Each row is a point. A path goes straight from each point to the next, and from the last back to the first. The post is the endless flat space through its rows: a point in 2 columns, a line in 3, a plane in 4, and so on, so that a path can go around it. Count how often the path circles the post. Going back the other way cancels.

Post (2 x 3)
[[ 19  23  -4]
 [-21 -19  -8]]
Path (23 x 3)
[[ 18 -17 -48]
 [ 54  -5  -2]
 [  5 -15  34]
 [-33  -3  23]
 [-36  -8   2]
 [ 22  50 -46]
 [ 22  -1 -23]
 [ 19   3   6]
 [-32 -30  18]
 [-13   3   2]
 [-15   1  10]
 [-53  -2  -5]
 [-11   3 -25]
 [ 26   2 -23]
 [ 28 -23  16]
 [-12  -9  12]
 [ 11  60   9]
 [ -5  14 -27]
 [ 25  16 -56]
 [  5 -42   5]
 [ -6 -10  41]
 [-23  -1  -3]
 [ -9  36 -45]]
Times around: 4

Post (5 x 6)
[[ 21  21  -2 -19  -4   7]
 [ -9  -2   4 -16   6   7]
 [  5  -3   0 -27  11 -12]
 [ -7  12 -13  16 -17 -18]
 [  0   6   2  10  -4 -18]]
Path (24 x 6)
[[-13  13  -8  27 -13   6]
 [ 22  36  -6 -26  -2   8]
 [  3   1  -7 -60  11  -3]
 [ 17  -8  10 -30   4 -30]
 [-25  -3  21   0   4  15]
 [ 20  27 -18 -36   1  -1]
 [ 23  13 -16 -29  22 -21]
 [  8 -10  -4 -12  15 -24]
 [  4  20  -1  -8   9  10]
 [-16   7   1 -23   4 -28]
 [-10  20  -5  -3  -8 -24]
 [  1   3  11  -2  -4 -14]
 [-18 -10 -35 -20 -16 -29]
 [  8   5   4 -10 -19  -4]
 [ -3  23   7 -11 -23   8]
 [ -8  19  -9 -22 -17   7]
 [ 10   1  -5 -18 -18 -11]
 [ 19   4 -27   7 -18 -29]
 [ 19   8  -9 -12   2 -15]
 [ 21  -4  12 -16 -12  -4]
 [ 13  23  -7   4 -21 -16]
 [-13   4  14 -13  -2   4]
 [ 18   7  18  -7 -15 -11]
 [ 13  19 -17  10 -19  -8]]
Times around: 1

Post (10 x 11)
[[ 32  20   9 -21  -4  16  -8 -28   7 -28   1]
 [ 14 -12  16 -12 -18  11  15  -2  -7  10   5]
 [  6 -22  16 -28  -2  27  -3   0 -13 -17  10]
 [  6   5 -10  -7   6 -32  -6 -13  17 -21 -11]
 [ 22  15  13  -5 -35  18 -37 -10 -14 -57   1]
 [ -4  -3  -6   9  -5   0  -5  19  -5  -8 -42]
 [-12 -11 -30  -3 -18  14   9  -4  48  -2   8]
 [-33  22 -28  11   1  20  10 -21  -1  -1  -7]
 [ 27   7 -15 -11  20  -7   5  16 -32  22   2]
 [-12 -10  12  19  -6   5  -9  28   3  -3 -18]]
Path (28 x 11)
[[ 11   9  -7  -5 -22 -20  -1 -16  18 -35 -19]
 [ -9  -7 -19 -16 -38   4   4  10   2 -22 -31]
 [ 21 -20  57 -19 -25  31 -11  -1  -6 -51  19]
 [ -8 -45  -4  11 -19  -9   8  23  25   3   1]
 [-32 -25 -13  13 -21   3  24   3  22  32   3]
 [  1 -19  26  -8  10 -30   0  16 -16  21 -10]
 [-22   5   5   0  34  37  -7 -13 -28  18   5]
 [ 10 -33   4 -14  13  12 -35   9  -6  -9  15]
 [-37   3 -11 -13 -20  -1  -5 -39 -10 -33 -26]
 [-18  16 -18 -23 -12  -8  15 -32   4 -13  10]
 [ 45  51  22   0  -2  -3   1 -18 -17 -52 -41]
 [ -6 -19  10 -16   7   7  12 -29   7 -20   8]
 [ 24 -15   0 -24 -15   8  -5 -29  10   8  -1]
 [ 14   3 -54 -22 -13   7 -12 -13   6  10  -3]
 [  4 -28   6 -14  10  26  11   4   7  10  18]
 [  9   4   0  -4  35  11  -1  15  -6 -13   1]
 [ 12 -13 -11 -31  10  26   9  17  10 -10 -11]
 [-20  19  -6   6  18 -19   4   9  19  23 -22]
 [  0  -8  21 -13   5  35  -9  -3 -21   2  24]
 [-13  -1  11  25  15  15  -1  -5 -25   0   6]
 [  2   5   0  -4  24  -5  38 -25  17  14  -4]
 [  5  10  19  -2  -1 -44  19   9  12 -27 -43]
 [  6 -13  37   5  18  11   6  27 -28 -16 -18]
 [ 17 -40  24 -10 -22   6 -13  -3 -34 -57  20]
 [ -3   8  11  22  -1  56 -21  -1  -7   7  17]
 [-14  -8   5 -16  -7   3 -20  -5  -3  -6  21]
 [-17  -4 -19  -5 -10  20   1 -32  22 -17  -3]
 [ 39 -30  12  11  -7 -60   2  27  -1   2 -24]]
Times around: 0

Post (13 x 14)
[[  3  -5  11  13  -6 -11 -16   3   7 -10  22  -5  -5  33]
 [-13   3  31 -21   3   9 -11  -2  -5 -15   6   3 -37  13]
 [  3  -6  27  15 -21  14  14  -4 -26 -27  14 -13 -40  -1]
 [ 12   6   7   3  13 -11   5  -1  -2  -6  -3   4  -9 -17]
 [  1  -9   7  17  11   3 -11   4   2   1 -18   8  -5 -15]
 [  2   9   2   5   9  19  -5   4  30   5 -17   2   8  -2]
 [ -1   3   0  10  24   5  10  -1   1  -5 -10  28   1  -8]
 [-15  17 -11   6   2 -14 -13  -3  -2  -1   6  -1  -2  10]
 [ 11  -1 -13 -14  14   7  -8  11   6 -10 -21  14   3   2]
 [-14 -12  -7   5  12 -10   5  10  13   4   1  16   2  -9]
 [ -3  -3   9  -2  16   9  -4  -6   8   7 -24  -7  -6  18]
 [ 12  -1  14 -43 -37   7  -1 -12 -21   6  -2   3  11  21]
 [ 14 -11 -10   2  12   2   4   8  -5  15  25   1  16   7]]
Path (28 x 14)
[[-15   3   5  14  10   2  11   4  -9 -15  30   2  -4  26]
 [ 30  -2  24  -8  -7  -7  13 -16 -13  -9 -11 -24 -13  -2]
 [ 16  -8  -8  -7  39   4   0   1  12   2  10  -8 -24   0]
 [ -8 -14  -7   3  -1 -12 -14  -2 -16   5 -34 -13 -31  14]
 [  7  -7   5  -9   3  -4  -9  12 -12  10  -7 -13 -17  17]
 [ 25   2  12 -11 -17  26  -5  24  14 -15  15  13  -6   5]
 [-46 -14 -10  16 -20  -9 -17  37  -9 -38   4   5 -21  -7]
 [-14 -19  -7   0  28   8 -17   5 -13 -14  -3  19  -4   3]
 [-37 -60  14 -15  23  15  -3   4   3  18  -5  -1 -23  37]
 [-37 -20  20  21  -1  27  20  -5  19   8 -12  11 -36  -1]
 [ 12  28  14   3  16  31   6  -5 -12  18 -11  10  13  21]
 [-16  -3   3  -2   9  15   3  16   5  -1   2   7   7  23]
 [-12 -24  -1  10  35  21   3  -5  -9   5 -21  24  10  14]
 [ 13  14 -19  -8 -17  -9   1 -22 -10   1 -13   7  13 -28]
 [-21 -18  12   6  10   1  28 -14  29   6  25  35  10   8]
 [  6   6  13 -15  23  -6   5 -28  -2   9 -10  15   6  28]
 [-31  10 -15  25   4   4 -18   6   6  -4 -24 -16 -39 -19]
 [-17  -7  13  31  13 -30 -17   3  -2  12  -5  -5 -17   4]
 [ 11  27  10  13   8   6   9   7  -6  -8  29  20  27 -14]
 [-25 -28  39   7  -9  -5   0   1  17   1  20  16  -1   0]
 [ 13   2   4  -5  42 -19  -5   2  -4 -15 -20   8  -5 -15]
 [-10  12   7  17   0  25  14   7  -5  -2   1   5   0  12]
 [ -4  10 -10  -4   7   1  -8   4   5   0 -31  14   9   2]
 [ 29  22   9 -28   0  11 -24   5 -16  -1 -11 -18   4 -21]
 [-10 -10  -1  -5  30   6  11  -1  14 -13  -5   7 -12  -9]
 [  8  20   2  -6 -14 -11 -17 -14   8  11 -11 -33 -11 -24]
 [ 12  -4  15   5 -16  -6 -22   3  11  -1   2   3 -10   4]
 [  4  18  25  28   7   3  21  -5   7 -16   8   6 -20  14]]
Times around: 4

Post (17 x 18)
[[ -7   2 -13  21  -5 -15   9  31  18  -5  10  -6  17 -20   3   9   4  19]
 [ -2  -7   1  -5 -17   1   0  14  18   0   7   9  29 -13   7  -5   9 -13]
 [ 17   6  -8  11   3 -18  18   0  -2  -1  -6  19 -15  -6   0  17  15   8]
 [  1   2 -11  -2   0   2   5  17  -8  14  35  -2  24  -9  -2  -4   0  -4]
 [  0   2 -15 -19  -6  21  19   9  12   5  24   0  24   2  10 -32 -12  -2]
 [ 15   4   8  -5  20  16   6  -9   0  -7  -3   2 -33  -2  10  23   7   7]
 [ -5 -12  -2  -4  -8  13  22 -13 -12  13  14 -22   6  10  12   2   0   4]
 [ 14  12  16   3  -3   9   5 -15 -18  -8  10  -3 -26   7  10   4  -9   4]
 [  8   2  -9 -17 -12   4  -9  15  -1  13   3  -2 -17  19  12   1 -24  -1]
 [ 15  -7  15  -8   8   5  -2  11 -18   0  10   5 -23  12  25  -8  -3   6]
 [ -6  21  16 -36   6   0   8   9 -11  -1  -2   3 -26   9  17   4 -24  11]
 [  4   0 -19  22  14 -19  -5  -8   8  -6 -10 -10 -18 -21  16  16  13  -9]
 [  8   5  -4   6  22 -24   4  20  20  -6   2  11  22  -7   1   8  -7  -6]
 [  7  -7  -7 -31   3   1   2  -9  -1  -8   7  16 -25   7  -3   0 -13  25]
 [ -5   4 -15  27  12 -12  -1   4   8 -14  12  22  -9 -15  20  33   8  14]
 [-15  -9   2  -2 -15  15  17   5  17  17   3   7   2 -12  -1 -14 -18  -9]
 [-11   0  -4   5  -6  17   3   3  -8  15   4   3  23   8  -4 -12   7  10]]
Path (30 x 18)
[[  0 -28 -10  16 -18   3  -2   8  25   1 -27  -4  -8 -17  23  26  -9 -23]
 [ -7   3   3 -18  13  25   6   2  -1   2  10   3 -19 -12  26  15 -27 -15]
 [  7 -13  14  23   8  14   3  21 -25  -3  17 -23   2   3  29   0  24  13]
 [ 28  19   2   1  -4 -19  10  38  -9  -6  21 -28  29  15   5  -4  10  -3]
 [  8  -4 -44  14 -12 -51   2  14  17  29 -16  11  -1   5 -21  -4  -3  -6]
 [ 20   0  17 -60   3  -1  -2  12  -2   7  -6  -3   3   6   5  -4  10  -4]
 [  6   8  -3  -2  -1  21  16  -8  -2   3   5  -1  -2 -19   8 -25 -18  -7]
 [ 14   1 -22  -9  -9 -28   4  38  18 -26  10   0 -19 -22  13  18 -11  26]
 [  7  -4  -4   0  26   1  26   8 -15   6  27 -26  -5   2  23  11   8  -6]
 [  0   5  10  18  32   1 -14   4  -5  36  -7 -25  -6  27  11  30  -9 -36]
 [ -7  10  17 -28  -8 -17  -2  28  28  -8 -12  20   1  -9   2  17 -13  12]
 [  1  -4 -24  28  -1 -17 -30   0  24 -15 -17  -7 -34   5  25  44 -27  28]
 [  6   8  -1 -14  -4   2  -7  15  14  13   3  22   6   1   5  -3  13   5]
 [  8  19   2   2   7   7  12  12 -11   7  27  13   9  11  24   4  16  -5]
 [  9 -11  15 -10 -28  -9   3 -10  28   3 -14   6 -10 -11  -6   0 -11  -5]
 [ 30 -36 -14   1 -34  16  -8  31  -8  14  11   5  -7  10  24   4   5  22]
 [  5  -4   7  13 -10  -2   3  14 -10  14 -16   8 -22  -5  30 -10   0 -23]
 [-24  23  -9 -12   4 -11   8  14 -24   5  13 -37  12  19  20   7 -26 -18]
 [-29  17 -28   5   7  19   4   6  33   6 -21  10 -50  15   7  30 -29  15]
 [  1   1  -5 -16   4  14  19   1 -12  20 -14  -5  -4  -1 -19 -18  -4 -18]
 [-47 -15   2 -31 -21  12  10   1   6 -14 -17 -11 -42 -22  16  18 -14  16]
 [-20  30  12 -20  -9 -21  23  24   2  27 -13  18   1  18  -9   0 -12  -1]
 [  8  12 -10   9 -25  26  27 -40  30 -15   2  33  -2  -7 -15  -1  31  37]
 [ -2  25  10 -25  17  12  23  23   5   2  10  -8 -11 -10  32  12 -33  14]
 [  1  -4  51 -51 -15  32 -13  15   1 -17   5  41   3 -10  17  -3 -24  -3]
 [  6   1 -23   8  -2 -30  13 -16   2 -23   2  15   4 -21   9   9  15 -17]
 [ 12   6 -11   3 -10  -6 -31  25  -8   2  26  12  23   6   5  -8  11 -16]
 [  3   0  30   7   0  -7   1  15 -17  22   4  -6 -45  -4   0  24   3  15]
 [  8 -15   7 -21  -8   0   9   9  50 -31  26  25 -10 -31  16  19  -7  36]
 [ 14  -6  23 -24 -22  -7 -10  38  32   2 -31  13  -4  -8  21  -7 -32 -23]]
Times around: 4

Post (17 x 18)
[[-22  19  33  -2 -16  20 -14   3  16 -10 -15  -3 -13 -17  17  -7  29 -26]
 [-31  -1 -19 -20  -7  -7   9 -14   5  10 -18   9  16 -21  15  23   6   9]
 [  8   9  -5  -1  -5  -5  22  15  18  17 -10 -15  -1  -5 -30 -17  -4  -5]
 [  6   3   4  16  20   0   3  -2 -17  11 -24 -18  -6  11  10 -15 -12 -15]
 [ -2  -6  -7  -6  22   5 -24 -13 -12 -12  -6 -39   4  -9  12   5  -1 -20]
 [  4  -6  21   6 -25   7 -11   2   8 -32  -6  22  11  -8  12   2  13 -36]
 [-13  12 -21 -15  23   5  -6  15 -11  13  11  21   0   7   2  28  -6  -4]
 [ 12   9   4 -42  -4  27 -20   9   2 -24  -3  13  -5   8   5 -20  15  23]
 [ 14  28  -4  -6  25   4   3 -16  13   5  -6  -3  16  -5   8  19 -32 -27]
 [-19  26   1 -30  11  -6  15   2   8  -7   4   0 -13   8 -45   6  31 -17]
 [-16  13 -24   8  35  17  10 -10  18   0   1  16   9  -7  23  33  10  -1]
 [ -5  18  17   9 -25  24  -9   3  -3  -4  11  -2  -1  28  34  -5  16 -23]
 [  9 -10   9 -12   9 -34  46   0 -21  23 -16 -24  -6 -17  -5   6 -10 -14]
 [ 19   5   6   5  14  -1 -10   6   2   8 -27 -20  10  12  -1   9   2 -21]
 [ -5 -19  -3   3   9  17 -50 -23  11  -3  30  18  23  20  17  14  -2  14]
 [ 12  17   7 -18  23 -22 -15  19 -10 -19   1   3  31  -4 -28 -11  10   6]
 [  3   8  -7 -14  18 -12 -12   4  14  -9  11  -3   7  27   7  12 -25   6]]
Path (27 x 18)
[[ 13   9  -5   9 -10   9 -21  34 -21 -38  12  -4  25  -3   4 -20  43  -1]
 [-12  30 -44 -25  23   1   3   8   9  -6 -16 -40  16  -8 -22  51  27  -8]
 [ -4 -11  -3  18  36   9  -7   0   6  22 -10 -16 -10   1   0   7 -25  20]
 [-20  21   6 -16 -16  11  -7  -6  23 -12   2  10  -6 -32  23  21  -2 -19]
 [-15  -4  28 -33 -35  -3 -59  -5 -37  15  10  -2 -22  -1 -12 -37 -19 -33]
 [ 11  -5   1  -7  30  16 -22  -8 -20  15  15   9  25  -4  -4 -19  24 -18]
 [-12 -11 -30 -18  49 -18  10  22   2   6  22  18   9  11  -4  23 -18  27]
 [-17  12 -11  14  33 -20 -12  -6  -7 -25  26  10  29  27 -33  11 -18  -6]
 [  4   5 -20  13   5  24 -30 -11 -20 -11  15  20  -1  23 -13  14   8   0]
 [-13  11   5 -19 -23   2 -14  18  -3  14 -19  -9 -15  14  -1   2  55  -4]
 [  6  27  -8  13  -2  18  13 -14  12  -2  -3  26  37   6  31 -10  17 -18]
 [ -6  -9  -7 -20  23   5 -18  26  17 -19  38  -6   9  21  22   9 -29   4]
 [ 20  -6   2   6  26  -3   3 -20 -11  11  -1 -13  13   6 -40   9 -27 -21]
 [ -8  -4 -34   9  14  19  -7  -3   4 -27  50  16   2 -13 -33  -7   9   7]
 [ 25  -9  10  15 -16  10  -7 -20  18 -17 -20 -24   2  -1   9 -13  12 -25]
 [-10  -9  19 -59  16 -26  -7  -1 -10   1   8 -15 -18   5 -20   2  15  -9]
 [ -2  17  16   1  12  -4  -4   2 -14   1   2   5   3  27  37  35 -29 -60]
 [-37  -6 -18 -36   1  14  -3   0  -8 -17   0  -3  -9   2  -5 -14  -8  17]
 [ -9  13 -13  21   5  -6   6   6   1  26 -23 -11 -10  16 -27  37   6 -15]
 [-12  19   0   9  21 -12 -11  -4   0  32  15  -5 -17 -10 -23  -1 -25  -6]
 [ 33 -15  -8  10   0  17  -7  -9 -14   1  -9  15   1   0  17 -34  -4 -16]
 [-22  -6   6 -16  16  -2   7 -18  15   0   3 -10  20  15   2 -14  38   4]
 [-11 -13  28 -19   5  30 -41 -13 -14  -2  -3  -3 -10  13  19 -10  13   1]
 [-24  -5  -3   3 -11  -8 -23 -11 -37  22 -29 -16  22   2 -18  12  25  11]
 [ 18  54   2  13  26  13 -29  -6  10 -15 -16   0  30   7  53  19 -16   5]
 [ 16  40   1 -13  19   3 -28   4  10 -22 -17 -29  33  -3  16  -1   4 -22]
 [ 30  17  -6  -2  -1   7  -8   0  10   1 -39 -10  25   5 -14  -9  13 -37]]
Times around: 4
